Every row gives one point. The ring and each string are closed loops that go straight from each point to the next, and from the last back to the first. Before rounding, they use only three directions, however many columns there are. Count how often each string passes through the ring. Passing back the other way cancels.
In the rows, 128 means zero.

Ring (6 x 4):
[[174 111  84 141]
 [200 124 116 156]
 [164 138 128 146]
 [102 144 119 112]
 [ 86 131  89 101]
 [120 118  75 119]]
String (13 x 4):
[[161 130 105 162]
 [162 125 102 144]
 [211 111 106 136]
 [247 101 102 147]
 [214 112  98 164]
 [187 124 103 170]
 [179 132 115 170]
 [146 139 115 155]
 [143 135 113 139]
 [143 135 115 136]
 [180 133 132 132]
 [206 136 146 151]
 [202 132 130 164]]
Times through: 2

Ring (9 x 8):
[[163 147  93 140 175 159 123 138]
 [151 163  76 159 176 190 110 149]
 [129 161  74 173 166 193  89 153]
 [105 136  94 173 147 156  70 147]
 [ 95 116 127 161 133 116  67 136]
 [ 97 103 170 143 122  79  80 122]
 [118 103 193 122 127  63 107 112]
 [141 109 173 115 142  76 122 113]
 [158 121 139 119 159 105 128 121]]
String (23 x 8):
[[147 161 179 130 152 137 140 125]
 [135 131 128 141 153 127 107 131]
 [162  98  64 130 172 112 102 131]
 [176 112  45 132 184 136 111 136]
 [141 117  92 142 161 126  97 134]
 [134 162 135 152 156 163 114 139]
 [143 191 113 164 170 209 122 150]
 [133 167 123 158 159 176 111 143]
 [140 124  78 150 164 141  93 139]
 [151 123  36 155 177 159  88 146]
 [152 178  51 172 184 221 106 158]
 [150 203  86 172 180 236 122 158]
 [168 180  47 163 192 222 119 156]
 [169 131  40 146 186 164 107 144]
 [162 114  59 138 176 135 103 136]
 [184 121  58 127 187 140 124 134]
 [175 151 126 124 174 145 146 128]
 [167 154 162 120 164 133 151 123]
 [175 104 118 108 168  90 132 117]
 [165  86  97 114 165  80 113 119]
 [140 121 130 134 153 113 109 127]
 [141 141 165 130 149 120 126 124]
 [149 160 195 124 150 127 147 121]]
Times through: 0

Ring (10 x 9):
[[167 141 113 105  93 159 124  89 129]
 [159 167 165 116 105 132 122  87 159]
 [145 172 184 128 117 111 121 105 173]
 [120 167 185 141 135  90 114 138 182]
 [ 96 146 154 145 148  83 106 174 174]
 [ 90 114 103 146 146  95 109 199 147]
 [ 96  96  74 145 138 107 117 204 128]
 [117  80  44 140 119 131 131 194 104]
 [143  88  44 125 101 154 135 157  96]
 [162 116  76 109  92 164 129 112 110]]
String (23 x 9):
[[131 107  72 124 114 139 122 154 117]
 [145  89  35 114  99 164 128 147  92]
 [172  77  13 109  77 189 145 128  70]
 [178 102  47 103  77 186 139 103  88]
 [175 130  83  92  85 179 121  81 112]
 [163 147 112  95  97 162 112  82 133]
 [147 143 123 115 109 138 118 112 141]
 [152 142 132 126 105 132 130 116 142]
 [139 144 132 123 115 126 119 124 148]
 [142 167 161 115 118 124 109 101 165]
 [146 196 217 122 121 106 111  84 193]
 [129 162 163 125 127 110 109 123 169]
 [127 143 140 133 124 112 118 141 155]
 [117 150 168 151 133  88 124 157 171]
 [ 93 159 185 156 153  66 110 176 190]
 [ 73 158 171 144 168  66  87 184 193]
 [ 95 140 130 130 147  99  95 167 164]
 [121 128 114 133 126 116 117 156 143]
 [114 110 100 148 128 108 128 183 135]
 [ 88  79  56 157 141 101 124 231 120]
 [ 94  68  32 149 134 116 124 227 105]
 [107  74  28 135 125 133 121 203 100]
 [126 109  81 129 118 131 122 160 123]]
Times through: 2

Ring (9 x 12):
[[201 148 217 171 135 114 114 105 118  93 123 144]
 [159 149 222 180 130 105 106 100 132 121 145 148]
 [130 145 197 173 121 103 108 108 145 145 153 145]
 [115 138 146 153 104 107 117 129 152 164 147 137]
 [132 126  97 129  96 120 134 152 150 162 127 125]
 [153 117  86 120 100 130 145 158 146 151 115 118]
 [193 108  99 118 114 143 156 155 136 125 102 114]
 [219 113 136 130 127 143 152 141 124 100  98 119]
 [223 134 185 152 134 129 132 121 115  86 106 133]]
String (13 x 12):
[[132 122 223 181 142 114 120  95 155 148 166 139]
 [163 122 200 166 138 123 128 108 143 129 143 134]
 [183 126 236 178 151 122 124  94 135 110 143 139]
 [216 134 249 180 155 123 121  92 119  83 129 142]
 [233 164 223 171 132 112 108 107  99  65 105 150]
 [213 165 192 161 118 109 108 119 105  82 105 148]
 [188 145 179 157 122 116 120 121 123 107 119 139]
 [183 124 197 162 139 126 130 111 135 115 132 133]
 [170 120 209 169 143 124 129 104 141 124 143 134]
 [163 129 175 157 125 120 127 120 139 130 133 134]
 [141 174 166 163  95  90  94 125 127 132 131 153]
 [115 172 177 171  96  86  90 117 138 150 147 155]
 [106 138 208 180 125 101 107 100 157 163 170 145]]
Times through: 0

Ring (6 x 14):
[[112 162  93 117 180 112 151 165 132  93 102 177 146  76]
 [ 81 108 106 147 185 135 140 129 112  65 163 131 171 145]
 [115  75 165 156 113 136 113  94 102 107 180  74 152 173]
 [146  98 179 142  80 130 112  94 104 152 158  68 126 146]
 [159 158 145 114 102 115 134 132 120 167 105 121 110  79]
 [150 185 113 100 141  99 148 169 138 139  71 176 118  43]]
String (25 x 14):
[[ 57  72 111 168 193 154 134 104  97  45 207  98 189 194]
 [ 81  85 125 159 166 148 131 104  99  75 191  93 171 176]
 [ 90  78 140 161 147 146 124  97  98  86 193  82 166 181]
 [117 108 143 142 130 130 127 114 109 113 155 102 145 139]
 [142  96 175 141  91 119 112 109 114 131 146  90 134 139]
 [157  78 204 147  58 120  99  92 109 149 157  62 127 155]
 [141  68 199 157  65 140 101  71  93 151 187  35 132 181]
 [129  98 163 146 102 140 119  92  98 140 170  68 135 155]
 [131 120 147 135 117 129 127 114 109 134 145  99 133 126]
 [130 124 144 134 118 132 130 112 107 139 147  96 131 125]
 [142 132 147 126 113 117 128 128 119 138 123 118 127 105]
 [170 150 162 114  84 107 125 132 124 171  99 118 106  80]
 [185 180 154  99  81 102 133 144 129 194  74 133  91  48]
 [176 174 148 101  94  97 133 152 134 173  73 146 101  50]
 [180 214 121  84 115  91 150 175 142 180  43 179  93   9]
 [142 189 103 102 150 108 153 164 131 141  80 170 119  47]
 [123 153 113 121 153 121 144 144 121 120 117 144 136  90]
 [137 144 133 121 130 112 135 142 125 126 111 139 131  91]
 [153 182 116  98 141  88 144 180 147 126  59 192 121  36]
 [120 181  86 105 185  99 156 183 142  94  77 203 140  49]
 [ 83 160  67 123 218 122 161 167 127  65 118 186 163  88]
 [ 82 135  87 136 198 135 151 140 114  74 148 147 164 121]
 [116 128 124 132 148 124 136 132 117 107 136 129 145 116]
 [112 120 126 135 152 120 133 135 120  94 136 135 151 120]
 [ 74  91 112 155 185 137 135 123 110  52 176 123 179 163]]
Times through: 4

Ring (9 x 14):
[[162 141 123 127 111 161 172 140 109 154 144 201 157 147]
 [153 154 145 139 103 150 171 139 112 173 169 163 168 152]
 [144 156 153 142 103 131 158 136 116 183 179 125 170 154]
 [138 146 146 135 103 111 139 131 119 184 171  89 162 155]
 [140 128 127 122 100 104 128 130 118 174 147  79 147 152]
 [150 108 101 106  99 110 125 131 114 157 116 101 131 147]
 [159 100  83  98 106 125 131 133 111 140  96 142 123 143]
 [166 107  81  99 119 145 143 135 108 130  96 191 128 141]
 [167 120  93 108 121 156 156 137 108 133 110 211 139 142]]
String (24 x 14):
[[161 134 123 125  95 155 170 141 108 160 140 176 152 148]
 [152 141 122 124 125 139 150 134 114 155 147 170 156 148]
 [147 150 126 127 146 131 141 129 117 153 156 172 163 149]
 [149 169 157 147 118 152 173 138 114 175 186 176 180 153]
 [153 162 173 155  59 160 197 148 109 201 191 134 177 157]
 [145 160 169 151  75 138 174 141 114 199 190 107 175 157]
 [148 141 150 138  68 133 166 141 112 190 166  99 159 155]
 [145 138 130 127 110 121 142 132 116 169 153 120 155 151]
 [135 144 134 127 130 103 123 126 121 170 162 101 159 152]
 [130 141 135 126 127  91 114 124 124 175 164  74 157 154]
 [136 127 134 125  87  94 125 130 119 186 154  45 148 155]
 [145 118 132 124  57 109 142 137 114 189 143  49 141 154]
 [145 120 132 124  62 111 144 137 114 187 145  58 143 154]
 [149 130 120 121 108 126 142 133 114 162 141 131 148 149]
 [142 139 127 124 125 114 131 129 119 164 153 120 155 151]
 [131 154 147 135 131 101 125 126 123 179 178  92 168 155]
 [133 164 176 153  85 116 156 136 119 206 202  71 178 160]
 [150 149 158 144  68 142 176 143 112 193 175 113 166 155]
 [153 143 140 134  89 144 167 140 112 176 160 141 160 152]
 [152 134 121 122 112 134 149 135 113 159 142 150 151 149]
 [149 145 125 125 135 133 144 131 116 155 152 166 159 149]
 [158 155 134 134 125 161 172 138 111 156 160 208 168 148]
 [169 145 131 133  94 181 194 147 105 158 148 221 161 147]
 [172 136 127 130  76 180 196 149 103 161 140 206 154 147]]
Times through: 4
String (32 x 14):
[[141 148 136 131 126 119 138 130 119 169 164 126 163 152]
 [133 158 144 135 145 107 127 125 123 171 178 117 170 153]
 [131 165 173 151  97 110 148 133 121 202 201  71 178 159]
 [137 158 169 149  79 120 159 137 118 203 193  75 173 158]
 [148 142 149 138  72 134 165 141 113 189 166 104 160 154]
 [150 136 129 127 101 132 152 136 114 168 150 133 154 150]
 [145 145 130 127 127 124 140 131 117 163 157 140 160 150]
 [151 135 124 124 108 133 149 135 113 162 145 144 152 149]
 [157 140 141 135  75 151 176 143 109 178 157 143 158 152]
 [161 151 153 144  65 168 197 149 106 184 169 164 167 153]
 [158 140 130 130  96 152 169 140 110 165 149 167 157 149]
 [160 134 124 126  94 153 169 141 109 161 141 170 152 148]
 [172 133 122 127  81 180 193 148 103 157 134 211 151 146]
 [174 132 109 120 106 182 186 145 103 141 125 242 150 143]
 [169 132  98 113 140 168 163 137 108 127 120 249 148 142]
 [153 136 105 114 154 134 135 128 115 136 133 193 151 145]
 [155 132 102 112 150 136 136 129 114 136 128 194 148 144]
 [162 126  87 105 158 148 140 130 112 121 112 229 142 141]
 [177 110  79 101 118 171 165 141 103 121  92 243 131 139]
 [168 120  83 103 145 158 150 134 108 119 103 240 138 140]
 [154 133 103 113 151 134 135 129 115 136 129 191 149 144]
 [152 133 111 117 134 132 139 131 115 147 135 169 150 146]
 [156 136 107 116 145 143 144 132 113 138 132 201 151 145]
 [164 139 110 120 133 162 164 137 109 139 133 227 154 144]
 [175 136 122 128  85 187 198 149 102 154 136 228 154 146]
 [166 139 130 131  84 171 188 146 105 164 146 193 157 148]
 [162 136 132 131  78 159 180 145 107 170 147 165 154 150]
 [161 155 158 148  65 171 201 149 106 187 175 167 171 153]
 [149 164 163 149  93 151 179 141 113 187 187 149 177 155]
 [140 168 160 146 121 130 156 133 118 182 191 135 179 155]
 [143 148 132 129 133 122 138 129 118 163 161 140 162 151]
 [147 142 135 130 104 129 151 135 115 172 158 128 158 152]]
Times through: 0

Ring (7 x 14):
[[171 140 140 186 105 150  72 229 148 111 139 204 123  76]
 [147 143 165 148 143 130  94 181 141 111 151 152 135  80]
 [109 143 192  96 180 102 138  92 121 114 142  77 156 108]
 [109 138 194  99 183 103 153  70 103 126 116  56 149 136]
 [118 134 179 116 158 112 149  82 101 128 101  80 145 142]
 [136 133 143 147  93 126 124 132 123 114 101 162 153 120]
 [159 135 129 177  75 143  91 195 141 109 117 210 142  93]]
String (20 x 14):
[[184 136 137 204 105 160  72 238 137 123 120 200 106  92]
 [140 138 156 146 121 127 110 155 132 112 127 153 145 100]
 [135 140 149 139 104 122 105 158 145 100 140 176 160  83]
 [140 139 158 144 126 126 108 157 134 112 132 151 144  96]
 [165 140 162 174 147 145  87 203 131 124 134 151 111  94]
 [163 142 170 168 164 142  86 202 131 125 142 137 108  91]
 [136 140 170 135 148 123 114 145 128 116 134 126 140 102]
 [103 142 175  94 142  98 139  89 131 102 141 112 177 100]
 [105 141 179  95 150  99 141  86 126 107 136 101 171 107]
 [134 138 171 134 150 122 121 134 121 120 124 117 139 112]
 [129 138 198 123 204 119 138 104  98 139 114  50 119 138]
 [121 135 210 111 223 113 158  69  79 149  97  11 115 164]
 [101 135 191  92 173  99 168  43  95 128 100  49 156 152]
 [ 89 136 174  82 132  90 169  36 110 109 107  88 186 136]
 [120 137 163 121 125 113 135 105 121 112 116 125 160 117]
 [109 137 158 109 109 105 142  89 126 104 117 135 178 114]
 [113 135 147 117  88 109 139  96 128 102 110 155 180 114]
 [126 137 154 129 110 117 125 124 130 107 121 149 162 106]
 [167 134 143 183 109 148  93 197 128 123 111 176 119 107]
 [189 133 123 216  80 166  67 249 139 121 111 225 108  92]]
Times through: 1

Ring (10 x 14):
[[ 68 111 152  84  84  98 166 126 140 165 172 148 111 130]
 [102 114 148 105 101 107 146 131 130 138 144 133 110 118]
 [152 120 139 145 132 129 108 134 113  92  97 107 113 104]
 [175 124 134 167 150 143  85 133 104  68  72  93 117 102]
 [181 129 132 174 160 149  74 131 100  56  62  88 122 109]
 [168 131 134 160 155 143  81 131 103  62  71  93 122 123]
 [136 131 140 128 136 127 105 129 113  87  99 108 121 140]
 [101 127 146 100 115 113 132 127 125 119 133 127 119 150]
 [ 62 119 152  77  91  99 160 122 138 157 170 147 118 153]
 [ 49 112 154  72  78  94 174 121 145 177 187 156 114 143]]
String (30 x 14):
[[180 125 129 191 163 158  67 126 101  58  62  87 125  98]
 [206 130 126 202 178 164  51 130  92  33  37  74 125  98]
 [203 134 130 181 172 152  61 137  92  33  41  76 121 110]
 [183 133 134 160 159 142  78 136  99  51  60  87 119 120]
 [198 138 129 180 175 155  57 133  92  31  41  76 125 121]
 [173 135 131 170 165 151  69 127 100  51  62  87 127 128]
 [131 126 137 145 138 137 100 122 115  93 102 110 125 130]
 [126 126 142 124 127 124 115 129 118 102 112 115 119 133]
 [129 131 144 111 128 117 118 133 116  95 109 114 117 145]
 [112 133 147  94 120 110 128 132 120 104 121 120 118 160]
 [ 82 128 149  85 107 106 142 124 129 131 147 134 121 164]
 [ 74 120 147 101 104 114 141 117 133 144 155 139 123 147]
 [106 121 145 111 113 116 131 127 125 123 132 126 117 133]
 [ 83 121 150  85  99 102 151 128 132 141 153 138 115 147]
 [ 39 116 157  54  74  86 181 123 146 180 193 160 114 160]
 [  7 108 158  51  60  86 195 113 157 209 220 174 118 157]
 [ 28 108 154  74  72  97 178 113 151 194 202 164 119 144]
 [ 87 116 146 108 104 114 142 122 132 142 149 136 118 131]
 [ 97 118 148  99 103 107 144 129 129 135 144 133 113 132]
 [ 64 111 154  71  78  90 174 129 142 170 178 152 108 134]
 [ 56 106 155  71  71  89 182 127 146 182 189 157 107 126]
 [ 76 108 150  98  88 104 159 125 139 162 167 145 112 118]
 [104 115 144 121 111 119 132 124 127 130 136 128 117 120]
 [120 120 144 116 115 115 129 132 122 116 124 122 113 122]
 [146 120 144 119 119 112 126 142 116 102 108 113 105 109]
 [160 118 139 145 131 126 109 139 112  90  93 105 109  96]
 [175 121 136 159 142 134  96 138 107  75  78  97 111  94]
 [176 125 137 151 144 132  95 141 105  69  75  95 111 104]
 [148 124 139 140 134 128 106 133 112  89  96 107 115 116]
 [137 122 139 143 132 132 107 128 116  97 104 111 119 117]]
Times through: 3

Ring (10 x 14):
[[130 156 120 102 112 169 102 139 127 113 115 100 181 132]
 [134 151 132  60 117 128 128 137 136 110  96 152 137 109]
 [131 152 138  55 120 107 148 141 132 108  91 179 108 101]
 [120 160 139  83 121 106 166 152 114 107  96 184  90 108]
 [107 168 134 119 120 124 170 157  99 105 107 171  95 124]
 [ 88 177 123 166 119 161 161 157  85 104 125 137 121 152]
 [ 80 181 113 195 117 194 143 154  80 105 137 103 153 171]
 [ 85 180 104 211 112 225 114 152  82 108 148  60 195 184]
 [102 174 104 196 107 228  93 150  93 112 147  41 216 177]
 [120 163 111 148 108 203  90 145 112 114 132  61 208 155]]
String (28 x 14):
[[145 158 130 107 108 146 116 158 116 116 114 107 156 119]
 [159 144 132  47 110 132 102 140 146 116  97 124 164 100]
 [126 143 126  29 122 138 114 113 158 107  89 159 156 111]
 [ 96 154 121  68 127 151 135 115 138 102  98 168 142 132]
 [129 164 124 134 109 165 118 157 107 113 122  97 163 135]
 [146 158 128 110 107 153 110 157 117 116 116  98 165 122]
 [148 144 135  34 116 118 119 134 148 112  89 154 141  97]
 [165 150 141  63 108 111 123 158 130 117  98 135 134  93]
 [144 158 136  93 111 125 134 160 116 114 106 135 129 109]
 [101 159 126  87 124 141 146 130 124 103 102 167 127 129]
 [101 158 130  75 126 128 156 130 126 102  96 185 110 122]
 [113 165 129 117 117 141 148 151 107 108 111 146 124 129]
 [126 173 137 148 111 126 163 180  84 112 118 138 102 122]
 [110 170 126 145 115 156 144 158  96 109 121 125 134 139]
 [ 88 166 122 116 125 154 151 134 111 102 110 158 127 142]
 [ 73 176 123 148 126 155 173 144  92  99 117 167 107 152]
 [ 68 185 121 194 122 167 178 160  69 101 131 145 108 164]
 [ 61 183 119 179 126 168 178 149  78  98 126 157 108 165]
 [ 70 167 119 111 131 157 161 123 114  97 107 178 120 149]
 [107 171 122 153 114 166 138 157  95 109 125 115 145 145]
 [115 181 128 195 108 158 153 185  68 112 135 103 126 145]
 [111 180 137 168 114 126 181 183  71 109 122 150  85 130]
 [ 86 163 136  73 133 103 191 133 117  97  89 229  66 117]
 [ 97 160 130  82 127 126 163 133 121 102  97 189 104 123]
 [113 162 130  99 120 135 149 145 115 107 105 157 121 124]
 [102 152 133  41 130 111 160 120 140 100  84 210  99 111]
 [132 144 143   7 126  86 154 127 151 106  74 214  93  86]
 [160 151 139  70 108 117 123 158 127 117 100 132 136  97]]
Times through: 1

Ring (6 x 14):
[[113 132 137 155 109 105 138 163 168 142 124  47 127 108]
 [168 130 133 123 107 113 111 148 119 146  57  88 158 136]
 [158 130 131 110 126 124 108 110  91 142  84 122 157 143]
 [ 97 130 139 123 136 122 121  86 107 127 186 133 125 130]
 [ 78 129 155 131 116 108 115  96 130 114 229 141 112 133]
 [ 85 131 148 156 105 100 134 147 172 128 185  72 112 111]]
String (28 x 14):
[[192 129 128 102 117 123  98 125  82 148  31 120 173 151]
 [205 128 134  88 110 123  81 114  64 143  29 151 181 167]
 [141 131 115 128 146 131 137 118 109 154  78  73 149 117]
 [137 131 119 128 142 128 134 118 111 150  89  78 146 119]
 [191 129 128  95 123 127  95 110  69 146  38 135 174 155]
 [220 127 147  74  91 115  58 112  52 133  32 188 187 187]
 [166 129 143 107 103 113  92 123  97 134  88 138 158 154]
 [129 131 131 132 124 117 127 128 126 142 113  86 139 123]
 [128 132 115 146 141 125 150 142 138 157  81  38 140 102]
 [188 130 130 122 102 112 109 163 119 153  20  76 168 137]
 [185 131 134 131  91 105 111 180 137 152  20  62 164 133]
 [131 132 125 157 117 110 147 174 166 155  77  20 137 101]
 [137 131 141 153  90  97 128 185 172 144  89  43 137 115]
 [131 130 153 141  83  94 110 164 157 130 127  89 134 132]
 [120 130 148 134 103 105 114 136 138 129 146 105 132 132]
 [107 130 155 148  90  95 118 156 166 126 164  87 122 124]
 [112 130 152 138  98 101 114 140 148 126 160 103 127 130]
 [ 91 132 134 154 126 112 146 138 159 139 160  58 118 104]
 [116 130 151 135  99 102 112 136 142 126 157 108 129 133]
 [119 130 149 133 102 104 113 134 138 128 150 108 131 133]
 [ 89 132 128 161 132 114 155 144 166 144 150  38 117  95]
 [ 89 133 125 173 128 111 165 165 185 150 135   7 116  84]
 [122 133 131 166 105 102 148 188 185 151  91  11 131  98]
 [159 130 144 134  88 100 109 170 144 141  74  80 150 134]
 [196 130 143 120  79 101  93 176 126 145  23  92 169 149]
 [170 129 145 115  93 107  94 143 113 136  75 119 158 150]
 [134 130 138 128 115 113 117 130 124 137 116  99 141 130]
 [132 132 116 140 142 126 145 134 129 155  81  50 143 107]]
Times through: 3
String (29 x 14):
[[118 133 123 160 124 113 153 167 168 154  94  18 131  96]
 [108 133 118 164 134 117 163 161 169 156 101   9 127  88]
 [139 132 123 155 116 111 146 177 164 157  63  18 141 102]
 [184 130 140 126  85 102 103 175 133 146  35  80 163 141]
 [178 129 149 112  85 103  87 148 112 134  70 126 161 156]
 [127 131 133 135 121 115 126 133 131 141 116  84 138 123]
 [130 131 123 138 132 121 137 135 131 149  96  64 141 114]
 [143 131 117 132 139 126 137 130 119 154  73  64 148 115]
 [118 131 129 136 132 120 134 124 129 142 126  80 134 117]
 [138 129 142 118 113 114 107 117 110 132 124 125 144 141]
 [164 128 138  95 122 124  90  91  70 133  98 162 160 159]
 [145 129 127  98 146 135 107  72  64 137 114 152 153 147]
 [ 96 132 115 137 164 135 152  95 116 147 145  74 127 104]
 [105 131 130 137 137 121 136 113 127 139 149  87 128 115]
 [112 130 135 131 129 118 126 112 123 135 149 102 131 124]
 [ 90 132 117 141 161 133 153  97 122 145 156  73 123 102]
 [112 130 123 115 159 137 128  71  84 138 149 126 137 127]
 [146 128 140  97 127 125  94  81  72 128 129 168 151 156]
 [143 129 143 109 115 117  99 104  95 130 126 145 147 149]
 [119 131 129 132 133 121 130 117 121 141 128  90 136 121]
 [120 131 124 135 138 123 137 121 124 145 117  76 136 115]
 [158 129 141 112 109 115  99 122 101 135  95 128 154 148]
 [194 128 145  97  93 111  79 131  86 136  51 147 172 166]
 [206 129 138 104  93 112  87 149  95 146  16 117 177 158]
 [151 132 119 142 126 119 139 158 138 158  51  39 150 111]
 [112 132 124 150 134 119 148 140 148 149 117  47 130 103]
 [134 130 145 127 104 108 109 133 127 132 125 110 140 137]
 [166 130 150 125  81  99  97 163 134 136  77 102 153 145]
 [145 132 133 150 101 104 132 181 163 150  69  37 143 113]]
Times through: 1
